Every row gives one point. Each copy is the shape, with its points in the same order, turned, moved and blurred by noise. Say if it was mirrored as well.
(in the rows, 128 means zero)

Shape (7 x 3)
[[ 47 202 151]
 [134 117 146]
 [172 127 135]
 [109 182  82]
 [112  95 111]
 [111  65  76]
 [162 163  91]]
Copy 1 (7 x 3)
[[210 118  96]
 [ 97 132 143]
 [ 84 172 156]
 [135 170  65]
 [ 81 111 107]
 [ 45  99  88]
 [105 195 106]]
Copy 1 is: mirrored
Copy 2 (7 x 3)
[[ 99 221  53]
 [135 150 149]
 [164 121 142]
 [106 126  61]
 [ 92 133 151]
 [ 62 101 167]
 [147  99  91]]
Copy 2 is: only turned
Copy 3 (7 x 3)
[[ 86 216 161]
 [130 111 136]
 [166 107 118]
 [114 183  78]
 [ 94  98 107]
 [ 81  68  77]
 [159 148  76]]
Copy 3 is: only turned
Copy 4 (7 x 3)
[[ 77 149  44]
 [137 123 147]
 [180 119 142]
 [124  73  67]
 [106  95 151]
 [102  52 173]
 [172  79  93]]
Copy 4 is: only turned

Shape (8 x 4)
[[166 158 176 130]
 [161 163 203 175]
 [ 81 100  98 172]
 [157 140 159 155]
 [ 90  54  61 128]
 [ 68 107 118 120]
 [117  76 147 151]
 [158 145 230 150]]
Copy 1 (8 x 4)
[[126  91 186 144]
 [ 87 101 194 175]
 [ 98 168  83 121]
 [119 119 160 159]
 [146 160  33 113]
 [103 121  82  87]
 [113 115  87 157]
 [ 92  64 187 182]]
Copy 1 is: only turned
Copy 2 (8 x 4)
[[ 82 170 130 169]
 [ 99 197 165 189]
 [192 145 129  98]
 [120 175 130 167]
 [203  90  83  94]
 [150 109 137  86]
 [171 117 139 153]
 [ 85 166 180 201]]
Copy 2 is: mirrored
Copy 3 (8 x 4)
[[176 115 151  80]
 [188 128 201  86]
 [ 84 157 143 164]
 [155 112 164 104]
 [ 38 126  95 158]
 [ 94 173 106 125]
 [ 83 133 162 105]
 [175 134 197  45]]
Copy 3 is: only turned

Shape (8 x 4)
[[180 192 149 128]
 [184 124 151 117]
 [161 101 144 101]
 [159 149 178 104]
 [ 99  79  59 173]
 [140 141 142  87]
 [ 86 113 107 160]
 [ 71  90 104 232]]
Copy 1 (8 x 4)
[[181 179 142 108]
 [162 127 159 100]
 [134 105 157  90]
 [156 155 170 116]
 [111  67  45 115]
 [114 157 148  99]
 [124  99  77 150]
 [150  61  34 191]]
Copy 1 is: only turned
Copy 2 (8 x 4)
[[104 166 168  57]
 [148 112 172  83]
 [163 112 159 114]
 [131 156 191 104]
 [101  54  75 151]
 [146 161 149 115]
 [ 84 100 115 154]
 [ 33  34 117 169]]
Copy 2 is: mirrored
Copy 3 (8 x 4)
[[ 86  80 160  84]
 [158  99 144 115]
 [183 107 132 121]
 [131 110 190 120]
 [144 146  16 160]
 [140 129 152 106]
 [115 153  78 171]
 [ 99 127  25 210]]
Copy 3 is: mirrored

Shape (11 x 6)
[[136 126 129 138 127  97]
 [132 173 120 132 178 136]
 [122  54  72 106  76  71]
 [ 78 123 175 180 127 125]
 [ 50 123 178  86 170 166]
 [125 138 123  98 114  97]
 [177  68 181  96 144 177]
 [153 167  76 179  72 116]
 [ 96 117 188  68 116 138]
 [ 92  59 194 192  75  69]
 [123 124 189 103 150 163]]
Copy 1 (11 x 6)
[[106 128 135 109 131  91]
 [114 135 150 153 194  89]
 [108 177  98  54  76 139]
 [104  50 135 142 115 115]
 [120  60 156 103 205 177]
 [105 146 167  93 136 113]
 [201  89 128  53 175  86]
 [131 171 153 171  71  80]
 [134  83 187  62 160 150]
 [ 95  37 114  74  45 102]
 [155  74 163  92 183 113]]
Copy 1 is: only turned
Copy 2 (11 x 6)
[[137 118 142 135 132 100]
 [138 160 151 138 193 117]
 [155  54 164  95  60 140]
 [ 76  86 144 180 165  89]
 [ 37 107 159  92 208 130]
 [124 130 154 103 119 110]
 [105  93  47  74 175 120]
 [157 157 143 195  84 144]
 [ 53 118 131  74 148 110]
 [ 80  25 126 172  97  52]
 [ 74 125 103  97 185 108]]
Copy 2 is: mirrored

Shape (13 x 8)
[[129 113 141  90 116 100 103 110]
 [135  86 122  92 114 132 143 208]
 [105  87 159 176 124 151 117 161]
 [104 106 133 174 120  90  93 174]
 [130  86 149  98 148 114 134 106]
 [ 84 118 135 114 119 130 123 139]
 [147 141  18 121 196 136 137  99]
 [123 249 154 102 106 108  93 133]
 [120 110 115 113 115 129  95 119]
 [112 135  53 168 150 130 145 106]
 [153 144 157  97 109 116 121 104]
 [127  98 148 150 126 152  96 113]
 [135 119 107 109 178 149 120 154]]
Copy 1 (13 x 8)
[[124 154 134 115 122  84 124  76]
 [100 117 127  88 171  98 171 153]
 [112  84 129 132  77  77 162 146]
 [137 150 122 117  69  82 183 151]
 [125 122 122 146 140  77 137  72]
 [ 93 131 141 127  99 116 152 105]
 [167 157  62 190 152 184 100 129]
 [144 199 234 120  92 136  95 122]
 [117 142 110 117 103 103 115 106]
 [163 128  87 165  96 172 137 121]
 [148 139 168 116 126  94 105  83]
 [126 103 120 135  83  78 112 114]
 [117 133 116 167 148 113 123 150]]
Copy 1 is: only turned
Copy 2 (13 x 8)
[[119 106 121 100  94 116 117  83]
 [197 102 111  87  93  95 146 156]
 [159 133 140 101 179  80 127 134]
 [129 108 177 102 133  55 153 128]
 [130 122  89 102 121 124 150  84]
 [116 135 124  90 117 101 116 137]
 [ 63  60  96 159 113 173 181 179]
 [100 143 214 120  58 165  71 123]
 [113  87 117 102 120 104 111 120]
 [ 69 100 115 165 135 113 151 173]
 [134 124 130 127  93 142 100  79]
 [128 104 128 111 167 110 108 102]
 [133  92 122  96 128 154 160 159]]
Copy 2 is: mirrored
Copy 3 (13 x 8)
[[106 108 152  99 145  89 105 145]
 [160 138 109  84 103 129 130 190]
 [ 77 167 146 129 120 155 152 186]
 [103 163 118 135 151  97 172 188]
 [129 134 193 101 143 121 111 143]
 [ 98 153 133  91 149 128 121 138]
 [206  92 139 160 225 159 129 106]
 [ 81 151  67 151 130  66  61  75]
 [ 97 111 136 109 161 120 112 159]
 [147 124 134 142 195 154 165 101]
 [101 110 145 121 110  97  93 117]
 [ 80 125 158 138 142 145 124 154]
 [161 136 134 136 159 142  97 159]]
Copy 3 is: only turned

Shape (14 x 8)
[[169 140 141 138 129 168 113 106]
 [209 111 125 105  62 110  90  90]
 [142  93 118 184  99 143 152 153]
 [149 116 113  72 114 157 166 140]
 [ 83  72  66 101 101  71 113  97]
 [114 188 119 188 129 151 182  98]
 [180  66 203 143  87 169  99 165]
 [ 87 200 183  90 102 140 136 142]
 [122 164 123 115  67 128 170 108]
 [157 178 136 170  88 174 114 142]
 [128 125  55  44 120  76 151 140]
 [220 156  64  97 152 150 186  90]
 [142  50  69 142 165  56 133 145]
 [171  88  77 176 117 137  52  96]]
Copy 1 (14 x 8)
[[120 127 117  92  98 166 121  93]
 [117  83  71  54  48 133 142 147]
 [123 165 107 134 121 154 175 152]
 [119 152  94  74 129 169  88 173]
 [ 77 123  47 105 143  45 127 184]
 [106 128  95 190 147 194 125 101]
 [102 150 171  39  92 174 194 154]
 [ 60  87 163 132 130 179  63 164]
 [ 80 102  78 145 116 183 108 169]
 [115 135 145 153  65 183 123 119]
 [144 108  54  93 145 100  51 211]
 [189 119  25  92 121 189  75 113]
 [182 130  68  99 171  60 167 173]
 [142 153  90 103  60  76 165  93]]
Copy 1 is: mirrored
Copy 2 (14 x 8)
[[133 137 140  99 143 108 138  54]
 [135 162 161  56 208 125 120 112]
 [ 81 127  91 122 152 162 165  99]
 [144 105 172  84 116 145 171 121]
 [126  82  86  67 154 103 108 197]
 [ 70 142  90  79  63 113 140  57]
 [120 124 170 174 205 167 132  67]
 [128 145 174 118  50 140  69  93]
 [ 94 138 148  52 100 154 115 112]
 [126 169 115 102 121 161 121  42]
 [164 128 140  53 105 120 160 205]
 [139 150 153  23 118  83 225  84]
 [119 111  73 121 167  85 189 198]
 [149 120  57  87 216 102 132  83]]
Copy 2 is: mirrored
Copy 3 (14 x 8)
[[112 119 146 123 115 168 127  91]
 [112  65  93  81  55 111 127  58]
 [181  82 159 121 128 135 173 126]
 [152 144  70 100 121 137 134 132]
 [143  36  77 134 172  47 115 118]
 [131 116 165 205 110 155 151 163]
 [113  86 152  24 128 164 199  96]
 [ 46 153 112 138 135 107 188 165]
 [114 104  89 159  97 121 172 150]
 [116 126 150 151  94 151 191  91]
 [158 135  51 129 119  42  96 146]
 [171 151  83 151  70 160  63 116]
 [200  66 150  98 156  57  77 139]
 [145  55 150 127 128 113 112  26]]
Copy 3 is: mirrored

Shape (15 x 9)
[[161 145  77 155 125 106 156 155  94]
 [ 63 132 115 140 100 128 118 159 177]
 [144  92 105 121  84  99 144 124 148]
 [143  95 134 114  77 173 142  97 119]
 [119 129  76 128 100  96 180 138 193]
 [143 152 118 117 126  92 174  89 128]
 [125  98 132 183  79 145  81 128 109]
 [136  63 123 125 138 150  95 167 183]
 [104 145 128 169 155 112 128  84 161]
 [138  91  85  76 122 115 176  87 188]
 [ 69  57 155 129 106 166 177  92  89]
 [162 148 142 174 153 138 162 144 156]
 [162 154 139 125 163  92  80  74 122]
 [100  61 111 104  82 131 143 107 174]
 [125  59  77 125 147 180 135 139 129]]
Copy 1 (15 x 9)
[[123 175 122 158  94 103 161 111 150]
 [ 65 163  93  80 139 113 115 182 139]
 [112 121  92  99 107  54 125 123 144]
 [115  84 116  65 100 113 124  91 168]
 [ 97 172  35 107 117  71 122 129 141]
 [111 129  88 144 140  99 116  76 126]
 [ 95 115 171  97  86 107 102 159 184]
 [156 120  97  66 135  94 126 205 168]
 [103 126  86 154 140 134  71 147 145]
 [138 104  22  89 118  79 113 107 114]
 [ 63  30 100  94 107 140 158 124 157]
 [137 159  93 146 158 125 123 121 204]
 [166 123 153 149 153 112  64 117 118]
 [ 93  85  65  61 107  77 114 149 142]
 [155 108  83  89  77 137 161 165 151]]
Copy 1 is: only turned
Copy 2 (15 x 9)
[[141 145  55 149 153 129 138 121 161]
 [129 117 123 124  68  74  82  92 155]
 [116 112 103 138 128 128 126  59 120]
 [ 90 132 162 128 130 177 114  83 142]
 [150 137  94 122 122  81 127  33 160]
 [118 172 123 158 167  92 148  85 133]
 [100  83 122 181  89 162 104 126 151]
 [150  49 142  90 107 117 116 106 128]
 [130 122 153 177 132  59 134 117 161]
 [129 123 144 104 178  96 122  25 127]
 [  7 120 158 104 130 131 122 100 171]
 [163 131 131 138 122 106 184 126 173]
 [146 128 150 192 172  96 128 153  88]
 [ 92  95 150 111 121 114 100  37 130]
 [115  72 128  80 165 143  97 108 177]]
Copy 2 is: only turned

Shape (14 x 9)
[[149 162 145  95 154 113 109 197 141]
 [179 138  73 140 207 107 135 142 134]
 [ 95 167 102 175 185 125  61 163  57]
 [117  97 203 118 156 108 109 102 188]
 [ 85 164 109 105 145 148 137 168 107]
 [195 180  85 122 178 158  99 110  77]
 [ 86 206 121 144 106  94  86 192 138]
 [ 77  80 135  91  66  79 186 123 225]
 [165 126 117 104 196 164 155 183 138]
 [133 146  79 130 192 160  84 119 162]
 [136 115 189 158 136 141 136  67 198]
 [162 130  75 108 164 138  62 154  78]
 [ 92 196  91  93 183  93  93 123  96]
 [135  93 200 142 111  78 181  93 185]]
Copy 1 (14 x 9)
[[172 118 125 156 180 104 185 156 102]
 [156 163 113 192 180 118  99  89  94]
 [130 145 182 209 170 123  76 206  95]
 [161  55 141 114 110  99 131 109 174]
 [ 91 144 120 151 167  92 146 174 105]
 [117 139 185 186 227 119 110  98  60]
 [167 162 159 128 111 103 165 205  65]
 [109 107  58  81  36 119 192  90 134]
 [138 148  93 152 216 112 148 119 138]
 [141 124 134 127 187 117  69 124  84]
 [134  94 172  82 107 117 114  76 186]
 [123 103 135 204 199 152 114 143  62]
 [117 119 151 178 153  51 111 154  46]
 [137 112 138 123  67 109 166  68 195]]
Copy 1 is: only turned
Copy 2 (14 x 9)
[[101  81 133  66  82  79 111 142 169]
 [ 89  80 138 128 178  49 130 174 157]
 [ 44  87 191 170  81  69 106 178  98]
 [ 92 138 124 138 126 128 116  74 208]
 [125 110 150 119  76 121 149 168 119]
 [ 86 141 118 128 138  39  85 226 119]
 [ 73  64 107 133  29 105 133 138 114]
 [148  90  77 101 142 192 183  56 158]
 [150  83 172  93 128  83 113 194 180]
 [ 65 103 124 151 142 116 115 205 172]
 [135 139  93 176 140 124  94  91 207]
 [ 58 117 168  81 140  87  77 186 104]
 [ 40 136 134 118  85  69 176 177 117]
 [165 112  78 139 150 111 131  32 181]]
Copy 2 is: only turned

Shape (17 x 11)
[[161  67 125 155 150 119 146 144 152 104 135]
 [127 161  72 116  60  63 137 156 179 143 152]
 [120 142 106 116 128 120 105 161 115 112 109]
 [112 147 119 110 142  86 129 140 175 140 160]
 [128 108 128 119  70 140 107 158  70  74 155]
 [147  93 144 126 102 117 165 151 163 141  92]
 [153 168 142 174 155 142 133 113 182 117 137]
 [ 89 166 107 179 102 150 197 148 181 111 137]
 [ 99 159 115 147 130 129 111 115 114 122 170]
 [154 166  85 121 126  69 130 153   9  87 100]
 [136 151 125 118 154 146  98 129 155 144 104]
 [117 136 137 173 145 147  97 121 139 112 126]
 [144 162  82 110 151 147 103 151 159 134 129]
 [140 116  91 123 162 150 105  78 140 120  98]
 [161 168 125 104 120 130 130 146  79 135 143]
 [144  87 115 240 110 133 111 147 171 136 157]
 [110 166 135 109 152 128 117  80 110  15 113]]
Copy 1 (17 x 11)
[[ 80 128 140 117  86 119 146 113  92  98 131]
 [108 145  67 121  41 108  81 165 189 166 128]
 [139 159 129 132 103 129 111  99 135 149  99]
 [116 136  54 134  93 108 128 134 134 112 106]
 [154 177 161  63  89 150 140 103 175 138 137]
 [ 88 148 158 105 107 112 108 196 116 112 119]
 [118 103 101 172 111 160  97 139 110  89 150]
 [139 124 132 188  50 123 104 152 180  60 122]
 [145 129 100 137 131 124 123  92 173 108 118]
 [199 179 169 102  95  54  91  58 144 179 132]
 [121 143 111 170 152 152 121 142 116 152  97]
 [130 102 130 143 133 167 102  93 137 100 110]
 [122 148 100 181 109 144 133 125 135 158 114]
 [146  93 140 150 136 131 161 120 100 156 102]
 [152 191 122 132 143  99 110 104 144 151 151]
 [ 47  74 140 126 100 173  97 103 157  90 144]
 [249 113 130 123  86 139 140 107  88 117 116]]
Copy 1 is: only turned
Copy 2 (17 x 11)
[[113 144 150 122  94 111 159 102 157  90  87]
 [188 170 110 134 101 141 135 151 199 129 200]
 [ 96 121 113 115 139 104 118 123 166 108 170]
 [171 142  83  99 121 114 145 132 152 125 143]
 [ 98 134 166 158 138  34 139  99 174 113 185]
 [141 112 166 142 103 134 132 152 141  85 121]
 [147 155 126 104 154 141 106  92 130 148  94]
 [138 206 122 173 167 141 123 161 140 140 116]
 [118 153 105 121 141  86 137 107 141 173 159]
 [ 41 151 176  51 152  82 147 137 176 114 232]
 [116 101 101 109 132 136  99 100 125 117 141]
 [104 123 123 124 146 108 115  97 153 156 107]
 [119 145  81 111 127 136  97  90 142 104 162]
 [ 85 104 112 121 127 158 152  68 124 130 139]
 [115 148 149  90 130  84 109 112 116 110 198]
 [119 166 152 153  76 112 106 101 192 169  65]
 [ 98 117 131 107 239 106 185  73 149 124 155]]
Copy 2 is: only turned
Copy 3 (17 x 11)
[[163 103 149 160 129  73  87 127  82 118 137]
 [ 89 196 134 131  52  85  98 135 142 161  96]
 [121 105 130 132 103 140  95 117 138 143 116]
 [124 153 154 170  98 113 142 160 132 150 121]
 [131  80 106 102  64 121 115  63 109  89  82]
 [146 138 121  93 128  69 102 151 105 130 145]
 [120 143 190 152 163  97 132  88 115 155 155]
 [189 180 191  95 100 100 131 100 147 128 157]
 [120 132 146 156  96 145 147  90 131 105 137]
 [ 76  50 113 123  83 115  75  77 217 106 118]
 [110 130 138 141 174 145 121 127 131 146 131]
 [140 111 137 152 136 147 124  82  99 129 159]
 [120 146 153 150 154 148  89 119 140 144  84]
 [144 126  94 178 187 126 112  91 144 131 131]
 [ 73 101 147 118 131 115 123 108 155  95  95]
 [140 154 163 158 103  95  78  77  38 118 183]
 [171  67 117 156 135 121 177  48 173 166 105]]
Copy 3 is: mirrored

Shape (15 x 12)
[[115 150 136 121 123 163 128 154 144 101 147  98]
 [124 152 133 131 125 155 131  75  89 147 118 134]
 [118 157 109 119 115 160 127 145 142 132 110 131]
 [104 102 118 114  92 154 142 153  78  99 121 136]
 [142 127 116 144 125 147 149 149 124 176 134 152]
 [120 162 110 130 101 102 144 114 142 120 125 147]
 [136 145 132 135 115 115  66 142 115 100 127  65]
 [104  21 140  75  98 130 135 138 125 133 132 134]
 [138 130 143 149 118  91 140 147 123 104 110 143]
 [130 136 129 127 108  91 147 149 136 249 138 104]
 [163 160 124  85  72 105 117 152 127 110 118 144]
 [124 117  98 128 117 153 133 144 148  99 119 124]
 [130 143 120 140  78 160 148 117 144 129 128 139]
 [106 117 122 133 112 138 108 139 130 102 143 152]
 [111 154 130 145 106 160 139 146 146 147 106 148]]
Copy 1 (15 x 12)
[[117 153 140 114 139 128 121  93 102 134 143 174]
 [163 122 104 133 143 151 143 138 104 105  85 137]
 [122 144  99 100 137 134 114 131  97 153 127 162]
 [119 112 159 141 154 162 116 164  99 131 156 143]
 [151 161 112 145 132 126 105 152 119 180 109 137]
 [149 128 111  87 112 109 131 161 123 126 133 148]
 [ 88 101 151 103 164  83 119  84 111 114 109 138]
 [111  65 148 191  84 146 114 135 105 166 178 128]
 [102 132 144 111 112 107 122 163 152 125 119 143]
 [160 160 110 125  95  95 118 122 102 205  94  55]
 [104 110 143  89 124  87 164 173  88 161 126 158]
 [112 129 110 127 137 117 100 137 107 135 159 176]
 [155 141 122 115 113 120 105 151  83 129 122 174]
 [135 104 140 116 137 130 105 135 133 146 142 172]
 [133 156 111 100 120 146  95 145 105 154 110 162]]
Copy 1 is: mirrored
Copy 2 (15 x 12)
[[152 131 115  76 116 136 116 116 117  95 130 119]
 [123 176 128 146 117  84 128 147 116 143 117 135]
 [141 146 136  97 105 139  89 122 133 131 110 136]
 [123 100 129 105  77  95 106 148 147 112 155 155]
 [120 140 110 142 149 139  84 127 144 135 133 159]
 [110 147 136 113 109 112 118  81 160 143 120 119]
 [176  82 113  96 122  82 112 103 101 126  95  90]
 [131  59 182 165  99 129 131 125 129  86 177 170]
 [131 104 118 115 129 110 130 112 185 137 131 113]
 [ 92 109 122 163 184 160  81  92  89 184 149 129]
 [149 110 156  74 126  95 117  79 155 168 125 158]
 [150 122 124 112  88 141 108 110 148 101 115 137]
 [150 162 130 120  99 129  99 103 145 135 154 138]
 [137 119 144 114 110  98  99 108 155  90 128 128]
 [135 155 136 110 117 145  83 135 153 136 134 118]]
Copy 2 is: only turned

Shape (17 x 12)
[[135 129 115 153 107 113 125 116 123 137 118 140]
 [128 134 114  78  94 143 131 126 100 122 140  45]
 [120 111 150 127 120  36 144 119 150 117 115 154]
 [100 117 110 142 130 142 133 124 129 112 141  75]
 [136 211 125 134 118 111 135 148 114 107 139 141]
 [143 121 115 149  90 139 138 116 151 106 136 148]
 [102 117 193 153 123 115 149 151 149 180 143 119]
 [104 138 124 123  98 136 140 114 108 113  43 138]
 [129 123 105 135  80 133 142 206 152 113 148 147]
 [130 129 111 149 115 112 111 119 146 123 134 146]
 [ 89 120 119 156  98  94 122 115   7 142  79 105]
 [125 123 129 137 114 124 101 137 151 122  79 146]
 [ 77 118 129 133  58  90 116 115 107 125 133 130]
 [134 117 110 155 107 133 145 116 126 141 146 141]
 [ 96 145 129 150 127 132 139 117 124 149 148 124]
 [127 193 103  88 116 114 145 138 140 147 141 154]
 [121 111 155 113 131 145 136 121 123 120 146 152]]
Copy 1 (17 x 12)
[[137 110 130 123 139 152 142 155 146 118 149 130]
 [103 130 119  88 131 116 128 147  58 187 130 129]
 [ 83 135 185 133 181 140 143 145 169  77 141 127]
 [121 129 115 140 101 116 107 143  88 142 150 137]
 [146 124  86 151 187 148 167 182 109 105 127 145]
 [146 129 126 117 108 110 146 155 152  90 134 126]
 [129 170 161 168 151 130 161 143 141 144 206  95]
 [119  44 123 120 144 133 152 136 123  97 153  95]
 [151 134 111 132 149  52 179 151 146 122 144 160]
 [146 117 139 137 123 141 149 145 144  99 137 143]
 [134  41 129 117 186 152  65 150 130 163 189 124]
 [131  94 130 142 133 140 168 104 144 105 142 130]
 [154 102 179 107 159 126 124 150  99 109 171 137]
 [148 126 139 137 116 125 140 172 162 131 145 130]
 [149 124 133 157 123 143 142 178 113 133 160 125]
 [134 112 135 154 167 127 201 200 110 134 109 144]
 [152 137 139 151 140 120 135 141 136 131 118  80]]
Copy 1 is: only turned
Copy 2 (17 x 12)
[[112 143 117 129 140  92 103 128 132 158 129 126]
 [163 132 152  82  73 145 105 103 124 119  95 166]
 [ 94 162  95 126 139 104 166 125 166 117 164  98]
 [164 127 131 140 115 130 127 120 145 152  89 164]
 [132 142 146 120  90 128 120 175 110 185 150  99]
 [105 158 154 160 122 104  94 112 149 166 111 116]
 [145 178  78 181 138 153 101 148 132 106 152 154]
 [161 119  97 104 138 111  91  78 126 170 139  83]
 [ 93 198 128 138 127 167 104 127 122 184  88 113]
 [118 155 139 137 147 100 113 144 147 158 117 117]
 [166 116  57  75 117  64 133 106  59 152 124 149]
 [137 157 126 119 174 119 100 107 143 162 137 105]
 [149 183  93 120 108  81 131 121 124 125  94 103]
 [102 141 124 156 126  97  89 140 129 154 105 136]
 [144 131 108 156 123 116 105 158 128 145 115 133]
 [113 136 140 105 103 145  87 185 133 143 127  83]
 [119 135 143 166 134 136 116 115 108 121 121 113]]
Copy 2 is: mirrored
Copy 3 (17 x 12)
[[153 117 148 102 115 141 116 140 130 110 128 140]
 [115 150 174 160 153 104 125 104  66 116 166 123]
 [134 134  93  88  63 169  91 150 105 108 139 108]
 [113 125 162 119 132  81  84 103 104 117 130 118]
 [129 116 143 147  84 148 159 117 120 163  89 143]
 [113 110 157  93 126 131 114 174 121 132 126 149]
 [137  76  86 110  96 117  82 107 131 131 187 154]
 [167 158 182 135  91 121 110 166 157 116 160  94]
 [106  71 151  82 139 136 150 139 119 171 144  94]
 [129 113 138  92 117 134 121 151 132 102 113 137]
 [231 132 183 169 126 153  66 101 125 102 131  90]
 [155 126 134  93 108 105 132 163 155 112 145 116]
 [147  81 151 153 114 153  89 158 102  92 143  95]
 [127 105 161 100 137 148  96 139 135 120 130 158]
 [122  96 146 135 114 123  99 105 141 114 127 153]
 [ 99 121 143 137  90 170 176 115 134 115 138 140]
 [108 134 106 126 136 130  98 144 153 130 144 136]]
Copy 3 is: only turned
Copy 4 (17 x 12)
[[124 125 103 118 110 145 138 133 137 128 118 109]
 [145 163 124 167 103 140 111 138  50 150  91 160]
 [106 109 136 132 130 171  93 152 182  82 120 131]
 [101 114 131 157  92 137 122 126  86 163 133 132]
 [135 174  87 115 152 179 102 123 132 167 152 124]
 [114 138  88 128  85 115 107 124 149 139 123 108]
 [155  65 141 132 133 134  75 161 123 143 134  79]
 [103 129  97 115 144 125 160 178 144 164  83 148]
 [160 160 134 154  79 124 103 136 177 182 139 106]
 [123 123  99 134 103 139 129 124 146 123 145 116]
 [123 134 167  61 124 180 195 171  86 138  85 134]
 [136 101  93 132 121 126 143 146 167 145 124 146]
 [119 145 136 112  86 142 127 197 120 107 132 122]
 [122 130 114 126 102 124 125 118 126 134 121  83]
 [114 119 120 130 127 135 122 139 101 143 147  89]
 [145 183  94 164 168 144 111 138 139 133 144 104]
 [122 124 129 118 135  91  96 122 126 133 133 125]]
Copy 4 is: mirrored
